Rows are points. Each copy is the shape, with its points in the same order, turned, moved and blurred by noise. Say if it was mirrored as well.

Shape (6 x 3)
[[-12   3  17]
 [  9  10 -15]
 [ -3   1 -31]
 [-20  -6 -24]
 [ -3  -3  22]
 [-37  95  13]]
Copy 1 (6 x 3)
[[ -7 -20  15]
 [  5  17   3]
 [ 11  15 -18]
 [ 10  -3 -24]
 [  3 -19  23]
 [-94  10   6]]
Copy 1 is: only turned
Copy 2 (6 x 3)
[[-30   2   4]
 [ 10   0   4]
 [ 11 -24   0]
 [ -8 -28   1]
 [-30   7  15]
 [-32  37 -86]]
Copy 2 is: only turned
Copy 3 (6 x 3)
[[-14  14  -3]
 [ -1 -12  15]
 [-12 -34  11]
 [-23 -26  -4]
 [ -2  18 -12]
 [-64  36  74]]
Copy 3 is: mirrored

Shape (6 x 3)
[[-26  58  13]
 [  7 -55  53]
 [-41 -26 -20]
 [ 45  23  -2]
 [-24   1  -5]
 [ -5 -36  -3]]
Copy 1 (6 x 3)
[[  4  54  -5]
 [ 10 -39  73]
 [-56 -16  13]
 [ 35  -2 -20]
 [-26   2  13]
 [-21 -32  16]]
Copy 1 is: only turned
Copy 2 (6 x 3)
[[  2  56 -30]
 [-49 -27  44]
 [ 38  -6  26]
 [-25 -15 -54]
 [ 15   7   2]
 [  5 -28  16]]
Copy 2 is: mirrored
Copy 3 (6 x 3)
[[-40 -31 -47]
 [ 61 -59  13]
 [-13 -34  45]
 [ 19  25 -33]
 [-20 -24  14]
 [ 23 -17  31]]
Copy 3 is: mirrored

Shape (8 x 4)
[[ 49  -7  11  17]
 [ 13  70 -27 -15]
 [ 36 -14  -3   5]
 [ 27  25  -8  -1]
 [ 35 -29  38 -87]
 [  4  -2  15 -44]
 [ -2   3  28 -25]
 [-55 -28 -12 -12]]
Copy 1 (8 x 4)
[[ 31   7  14  24]
 [ 48 -14 -52 -45]
 [ 15  -9   9  20]
 [ 33  -4 -15 -12]
 [ 16 -47  83 -41]
 [  3 -18  26 -39]
 [  2   6  20 -34]
 [-62  -8 -11 -27]]
Copy 1 is: only turned
Copy 2 (8 x 4)
[[ 36 -18  39  16]
 [ 30  -4 -27 -55]
 [ 23 -24  23  19]
 [ 29 -10   5 -13]
 [-54 -74  51 -17]
 [-33 -24  17 -17]
 [-25  -2  28 -13]
 [-50  21 -22  28]]
Copy 2 is: only turned
Copy 3 (8 x 4)
[[ -5  24  40 -14]
 [  9  42 -52 -27]
 [  7   6  29  -6]
 [  1  31  -6 -22]
 [ 79  45  35  54]
 [ 40  14  -1  34]
 [ 16  21   0  35]
 [ 18 -45 -25  33]]
Copy 3 is: mirrored
Copy 4 (8 x 4)
[[ 33 -29 -36  17]
 [ -8  55 -58   0]
 [ 15 -31 -42   2]
 [  9  10 -43   6]
 [ 58 -15 -36 -88]
 [ 19   3 -19 -47]
 [ 28  -1   0 -30]
 [-36 -13  19 -42]]
Copy 4 is: only turned

Shape (11 x 6)
[[ -2 -18  61 -40 -23  15]
 [ -5 -11  17   9 -25 -18]
 [-33 -16  17  20 -36  19]
 [ -6 -14  70 -41 -37  18]
 [ -4  25  25  62 -24  -6]
 [ -4 -11   4  -9  66  10]
 [ 44 -42 -15   8  50  38]
 [ -9  11  59 -35 -29  46]
 [ 48  -6 -52 -12  61   9]
 [  6 -21 -42  16  27  20]
 [ -4  21  25 -33  -2  21]]
Copy 1 (11 x 6)
[[ 40  10  14 -68   3  22]
 [ 24 -20  10 -18 -25 -27]
 [-11 -17  44 -20 -27  -7]
 [ 36   8  27 -78 -17  25]
 [-10   5  31 -20 -39 -68]
 [  8  19  11   4  64 -22]
 [ 29  42  30  58  38   1]
 [  6  30  21 -72   1  28]
 [ 14  56 -24  55  37 -12]
 [-12  10  11  39  23 -10]
 [  1  33   1 -44   7  -1]]
Copy 1 is: only turned
Copy 2 (11 x 6)
[[ 38 -19  54 -49 -25 -21]
 [  2 -22  14   1  -7 -36]
 [-14 -26  50  -4  -7 -28]
 [ 35 -15  63 -55 -18 -39]
 [-22  -6  13  19  39 -55]
 [ 18  -3   1 -21  43  41]
 [ 55  -1  32  37  32  41]
 [ 26  14  83 -58   6 -22]
 [ 25  31 -12  36  16  70]
 [-10   3  25  36  18  41]
 [ 10  25  28 -50   9   4]]
Copy 2 is: only turned

Shape (13 x 8)
[[ -9  14   9   3 -23   5   4   2]
 [-25  11  12   0   3   4   7  58]
 [ 31 -20  28 -14  17 -16 -16  -8]
 [-22  15  38  18  15   9 -15   0]
 [-20  13 -41  -6   1   1 -14   9]
 [  7 -43  33   6 -75  16   2  -4]
 [-19   4  37 -14   6  30   3  16]
 [-14  13  26   2 -19 -15   5   9]
 [-21  -5  14 -12   9 -12 -26  29]
 [ 21   1  -7  -3  15   0 -14  -1]
 [-15 -64 -95  10  16  -3 -14  -1]
 [-26 -14 -12  -6   9  -4  17  -3]
 [ 44  -9  27  21  -2 -15  -5   3]]
Copy 1 (13 x 8)
[[-10  -2  -4   6 -29  -9  -5 -10]
 [-10  13   2   6 -18 -56  27  11]
 [ 13  18  13 -38  16  -1 -32  -3]
 [-20  -1   8  -6   4 -35  -7 -39]
 [ -4 -36 -29   6 -11 -29  -9  22]
 [-33  21  48  18 -41  36 -21  11]
 [-34   6   9 -25 -12 -24  20 -14]
 [  5   5  12   3 -31 -21  -4 -17]
 [ -4  -6  17 -17  -6 -50 -12  10]
 [  1   2 -18 -14  12  -9 -22   8]
 [  8 -71  -8  28  43   6  -9  78]
 [  7 -29   5  -2  -1  -6  17   6]
 [ 13  39   5   1  12   4 -31  -8]]
Copy 1 is: only turned
Copy 2 (13 x 8)
[[ -4  -2   0  -5 -17   2  -8 -26]
 [-28  23 -26   3 -23 -23  -3  16]
 [ 16 -33  14 -16  20  -7  -9  30]
 [-14  19   2   5  20   2 -29  -5]
 [ -3   7 -19  -1   5 -15  45 -23]
 [-20 -67  10  -8 -38 -14 -48 -31]
 [-28   0 -26  -3   1  16 -26  17]
 [ -8   2  11 -22 -20  -4 -18 -10]
 [-18   4 -19 -23   9 -34  -3  10]
 [ 24 -16  -8  11  12 -16  10   9]
 [-29 -53  -2  29  25 -48  88 -31]
 [-28  -9   6   1  -4   3  30  -6]
 [ 27 -25  30   9 -10 -21 -18  15]]
Copy 2 is: only turned
Copy 3 (13 x 8)
[[  0   3   1  -6 -16  -2  10   6]
 [ -9  36 -15   4   0 -32 -28   5]
 [ 42 -18  12 -17  30   6 -10 -11]
 [  3   4  35   7 -11 -11 -15 -28]
 [-27  -5  -2  22  11  17 -16  27]
 [ 38   0 -42 -27 -46  34  30 -26]
 [ -2  29  18 -27  -3  -2 -16 -17]
 [  0 -10  -3  -4 -15 -22   2  -4]
 [  1  -3  -4  -3   3  -5 -45  -5]
 [ 20  -6  14   9  24  14  -8  14]
 [-28 -12 -54  59  55  71 -22   8]
 [-27  -2 -13   4  24   9   0 -13]
 [ 56 -13   6  12  13  -9  12  -6]]
Copy 3 is: mirrored

Shape (15 x 9)
[[ 37 -13  22  -5  18 -20  20  21  17]
 [-27 -14  26 -35 -26  46  -7  -2 -12]
 [-10  58  -4 -39 -19  49  61 -39 -31]
 [ 11  64 -36  22  31  17  -4   2 -47]
 [ 57  50  15  49 -24  57  31  37  18]
 [-20 -57  33  15  70  30 -12 -33 -27]
 [ 27 -46   3  21 -14  32 -13 -22  -1]
 [-28 -18   6 -32  15   3 -23 -18  55]
 [-33  19  23  23  40 -52  32  34 -12]
 [ 48 -27 -10  -3  30  -8  57 -10 -66]
 [ 15  52 -25  -1  15  -2 -31  10  43]
 [  3  17  20 -28 -23 -23   1  57  28]
 [-35   0  48  63  31  30 -38 -25  14]
 [ 24  -2  36 -47  -8  -9  -5  19  10]
 [ 17  10  28   8 -23 -16 -15 -27 -35]]
Copy 1 (15 x 9)
[[ 20 -12   3   9  -9 -20  25 -34  55]
 [ 37  -8   8  -6 -16 -24 -35  -7 -40]
 [ 16  24  -8 -30  33 -66 -68  28   2]
 [-22  15 -17   1  70  13  -8  36  20]
 [ 32  86 -39 -28  30  -2   8 -34  42]
 [  5 -50  66 -44  11  14  26 -13 -18]
 [ 60 -15  26   0  31   8   2 -47 -10]
 [ 26 -15  60  30 -34   8 -37 -15  20]
 [-44   5  22  34  -2 -41  51  15  27]
 [ 29 -57 -18 -18  56 -47  30   3  31]
 [  0  29   2  47   7  33 -33  -6  49]
 [  5  15 -28  47 -44 -24   3 -20  30]
 [-19  29  72 -16  18  25  15 -45 -28]
 [ 13 -19 -20  17 -33 -25 -21 -36  27]
 [ -7 -14  -4  18  40 -28  -9 -49 -14]]
Copy 1 is: mirrored
Copy 2 (15 x 9)
[[ 36 -41  20  -8   9  23  46   3  -1]
 [-46  16   9  -8 -42  46  -3   6   6]
 [-68 -20  56 -29 -41 -22  -4 -52  34]
 [ 26  12  44  14 -29 -58 -18 -41 -11]
 [ 56 -34  20 -30 -63  25  29 -81 -15]
 [-33  51 -14  21  63  28   3 -13 -22]
 [  4  -3  -2 -31   7  51 -29  -9 -30]
 [  1 -17   4  27   7  55 -21  25  49]
 [ 15 -23 -36  35   2 -46  49   5   9]
 [-20 -32  46 -29  34 -20  28  -8 -65]
 [ 63 -18  40  25 -22  16 -20  -1  41]
 [ 35 -43   1  -1 -60  19  29  29  18]
 [ 19  53 -49  13  21  33 -14 -45  27]
 [ 16 -11  28 -22 -20  30  36  40  20]
 [ 12  15   5 -53  -7 -18  -8   4   3]]
Copy 2 is: mirrored
Copy 3 (15 x 9)
[[ 11  16   7  32  17 -11  24 -12 -19]
 [-31   6 -31 -34   4  -1 -39  35 -11]
 [ 45 -26 -41 -90  12  -6   7  31  -5]
 [ 94  37 -30 -23 -16  37 -21  -9  32]
 [ 25   9 -56  32 -27  34  64  43  19]
 [  3  13   0  27  95  15 -66   2  21]
 [  4 -33  -8  47   3   9 -41  33 -14]
 [-42 -25  24  -5  13 -10 -30 -30  20]
 [ 27  65  48   0  28 -23  10   3  29]
 [ 81  26 -35  26  42 -27 -23   7 -45]
 [ 15  -9  14 -10 -50  30   3 -39  21]
 [-31  36  23  -1 -37 -17  21  -8 -20]
 [-10   2  31  21  30  69 -30  39  63]
 [-28  12  16  -1  -8   0   6  -5 -44]
 [ 38   4  37  -5  -3  32 -29  42 -33]]
Copy 3 is: mirrored

Shape (15 x 11)
[[ 13 -53   7 -21 -23 -17 -18  15   3 -28 -32]
 [-21  60  -1  17  -4 -29  58  30  43   7  33]
 [ 48  -2 -21  -9  -1 -34  -8 -23 -13  -9 -12]
 [ 16 -34 -17  26   5 -18 -35   1  -4  12 -29]
 [-32  26 -31   1 -31 -38  76  29  47  13   0]
 [ -3   2  -6 -44   7   4   5 -41   6  41  27]
 [ -8   0  12 -23   4 -10  -9   1 -10  32  49]
 [ 41 -11 -39 -28   3   3 -29  27 -12   2  -7]
 [ 52 -21  -6   0 -18  13 -27  16  32   3 -36]
 [ 32 -25  -4 -23  42 -13 -24   0  26 -13 -16]
 [ 32   6   0  -5 -16   8 -45 -15  10 -24 -20]
 [-52  46 -47   4  -3 -16  34  10  38   1   9]
 [ 18 -18   3  -6  18  45  16 -16 -21 -11  31]
 [ 12  21  16 -32  35  20  -2 -15 -39  32 -18]
 [-31  68 -15  -5 -14 -18  36  37  31 -23  10]]
Copy 1 (15 x 11)
[[  2  30  22  17  -7 -24  -6  53  -9   9 -22]
 [ 44 -21  50   3  39  27 -16 -45  48  44  48]
 [ 19   7   1   4  25  15   7   7   2 -21 -35]
 [ 12  29  21 -29  13  -9 -14  14 -23  -2 -56]
 [ 38 -26  49  42  53 -34 -13 -24  21  51  51]
 [  2 -47 -24 -21  -7  -4  11  -7  28  27 -15]
 [ 25 -16 -21 -17 -22  24 -31  -9  34  36 -15]
 [-28  17   3  14  16  20 -12   2 -20  20 -36]
 [-29   2  57   3  16   0   0  33 -17  20 -53]
 [-11  25   8 -26  22  17  25  37  -1  30 -26]
 [-29  21  35 -18  11   4 -10  17  16 -26 -36]
 [ 17 -15  23 -11  44 -23 -32 -46  22  40  57]
 [ -1  14  11 -20 -47  27  20 -31  11  22  -8]
 [ -2 -39  -8 -41 -19  42   2   9 -18   2   2]
 [  5  -9  44  14  54  18 -32 -21  32  22  64]]
Copy 1 is: mirrored
Copy 2 (15 x 11)
[[ -7  14  23  14 -52   8 -15  13  -5  55 -35]
 [-18   0 -10 -14  89  25 -59  18  35  -5 -44]
 [-13  24  28 -36 -18  20  28  20  25  21 -13]
 [-32  22  13 -22 -30  25  19   0 -36  12 -29]
 [  7  -6  24 -33  74   5 -71  24  13  12 -65]
 [ 28 -36  34 -13  25  20  20 -22  11   5   2]
 [ 33  -6   2  15  27  45  12  -4   3   0   3]
 [  6   6  15 -20 -51  38   4  32   0  -6   2]
 [-29   2   4 -37 -60  27 -27 -16  -7  24 -17]
 [-34 -27   7  -6 -36  40  20  20   9  21 -27]
 [-42  15  24  -5 -35  16  -2 -14  15  15   8]
 [-27 -15  49  -9  65  12 -51  24   7 -27 -37]
 [  5 -18 -17   3   1 -20  14  12  -1  10  27]
 [ 13  -5   0  -2 -14  -4  39 -18  31 -41 -21]
 [-28   3  20   3  58  20 -70  26  49 -20 -28]]
Copy 2 is: mirrored
Copy 3 (15 x 11)
[[ 23  41  29   1  43  -4  13 -35  14  30  17]
 [ 32 -28 -95  13  30  -7 -17  27 -13 -19 -17]
 [  6   7  20  24  -1   6  15 -37 -15   5 -39]
 [ 39   0  45  -1   6 -35  12 -25   4   0  -5]
 [ 55  -8 -86 -21  49  16   9   4 -10 -37 -13]
 [-22  15 -12   1 -32  13  36  25  -7 -20   8]
 [  0  -3  -9  30  -6  -5  32  41 -15   3  21]
 [  3  -8  26  -6  17  -5  45  -6  16  39 -31]
 [ -5  23  30 -21  39 -37   4 -17  25   9 -32]
 [  7  24   2  14 -15 -31  20 -31  38  28 -11]
 [-21  12  23 -12  12 -28  -8 -28 -14  31 -13]
 [ 35 -35 -82 -36   6  -2  11  -3 -20 -11  -1]
 [-33 -31  14  19   1  21   0   3  32   5  22]
 [  4   3  22   0 -47  25  -9  34  11  24 -14]
 [ 27 -27 -88 -14  32   3 -15   9 -23  23 -16]]
Copy 3 is: mirrored
